Rows are points. Each copy is the shape, with its points in the same order, stretched, turned, moved and blurred by noise. Say if it was mirrored as well.

Shape (6 x 2):
-0.27 -2.84

-0.35 1.26

-0.89 1.98

0.00 0.57

-2.97 1.27

1.10 -2.17
Copy 1 (6 x 2):
-3.77 -1.43

-0.12 1.57

-0.26 2.45

-0.43 0.51

-2.34 3.22

-1.89 -2.00
Copy 1 is: only turned
Copy 2 (6 x 2):
1.55 -2.53

-1.15 1.88

-2.01 2.05

-0.37 1.04

-3.81 0.55

2.39 -0.96
Copy 2 is: only turned
Copy 3:
0.98 -3.53

0.09 0.52

-0.72 0.98

0.54 0.09

-2.70 -0.31

2.36 -2.26
Copy 3 is: only turned
Copy 4 (6 x 2):
1.42 -3.17

-1.02 0.12

-1.84 0.32

-0.22 -0.07

-2.79 -1.40

2.08 -1.85
Copy 4 is: only turned

Shape, 6 rows:
-0.48 2.50 0.37

-0.77 2.57 0.84

-1.60 -1.99 -0.88

1.30 -1.52 -0.24

-3.27 -0.59 2.38

1.32 1.76 0.97
Copy 1, 6 rows:
2.11 2.14 -1.62

2.24 2.53 -1.13

-2.96 0.56 -0.93

-0.63 -1.69 -0.42

-1.37 3.64 1.95

2.78 0.10 -0.52
Copy 1 is: only turned
Copy 2, 6 rows:
0.73 -0.67 -3.07

0.88 -1.24 -3.26

-2.07 -1.94 0.49

0.14 0.63 1.63

-0.40 -4.62 -0.73

1.76 0.67 -1.18
Copy 2 is: mirrored
Copy 3 (6 x 3):
1.24 1.24 -1.34

1.38 1.21 -1.23

-2.98 -0.40 -0.57

-0.62 -1.56 1.36

-2.44 3.25 0.03

2.08 0.06 0.47
Copy 3 is: only turned
Copy 4 (6 x 3):
-0.58 -1.72 -1.97

-1.06 -1.65 -1.96

-1.64 1.95 0.73

0.12 -0.11 2.85

-5.40 0.91 -0.60

0.22 -2.87 0.06
Copy 4 is: mirrored

Shape, 10 rows:
1.47 -1.01 1.46 0.99

0.53 0.77 -1.05 -1.90

0.07 -1.28 -0.61 -2.73

-0.46 -0.44 -2.24 -0.42

-0.27 -1.11 -0.53 -2.86

-1.59 -0.04 2.87 2.25

-0.28 2.26 -0.52 -2.64

-0.82 1.71 0.83 2.44

-0.33 0.85 2.71 4.28

-0.41 -2.32 -1.93 -1.88
Copy 1 (10 x 4):
0.16 0.55 3.09 -1.01

1.66 -1.43 -0.61 -0.49

1.81 -3.17 0.20 -2.33

-1.37 -1.96 -1.36 -1.40

2.00 -3.15 -0.15 -2.52

-0.37 3.55 1.32 -2.87

3.71 -0.25 -1.87 -0.41

-0.86 3.61 -0.09 -0.58

-1.77 5.35 2.19 -1.09

-0.73 -4.31 -0.37 -2.90
Copy 1 is: only turned
Copy 2 (10 x 4):
0.62 -0.62 -0.98 2.99

-0.17 0.60 1.63 -1.13

1.54 -0.56 2.29 -1.57

-0.79 -0.54 0.31 -1.17

1.93 -0.62 1.92 -2.14

1.95 0.96 -2.43 1.02

2.02 2.72 2.65 -2.49

0.01 1.73 -2.11 1.29

0.48 0.95 -3.48 3.31

0.57 -1.74 1.66 -1.98
Copy 2 is: mirrored
Copy 3:
0.22 -1.06 2.09 2.26

-0.67 1.10 -0.79 1.13

-1.47 -1.28 -0.93 1.66

0.84 0.77 -1.37 1.84

-1.68 -1.10 -1.35 1.56

1.68 -1.70 1.69 0.04

-0.99 1.90 -1.01 -0.34

2.57 1.01 0.92 0.04

3.19 -0.34 2.92 0.20

-0.87 -1.36 -2.06 2.86
Copy 3 is: mirrored
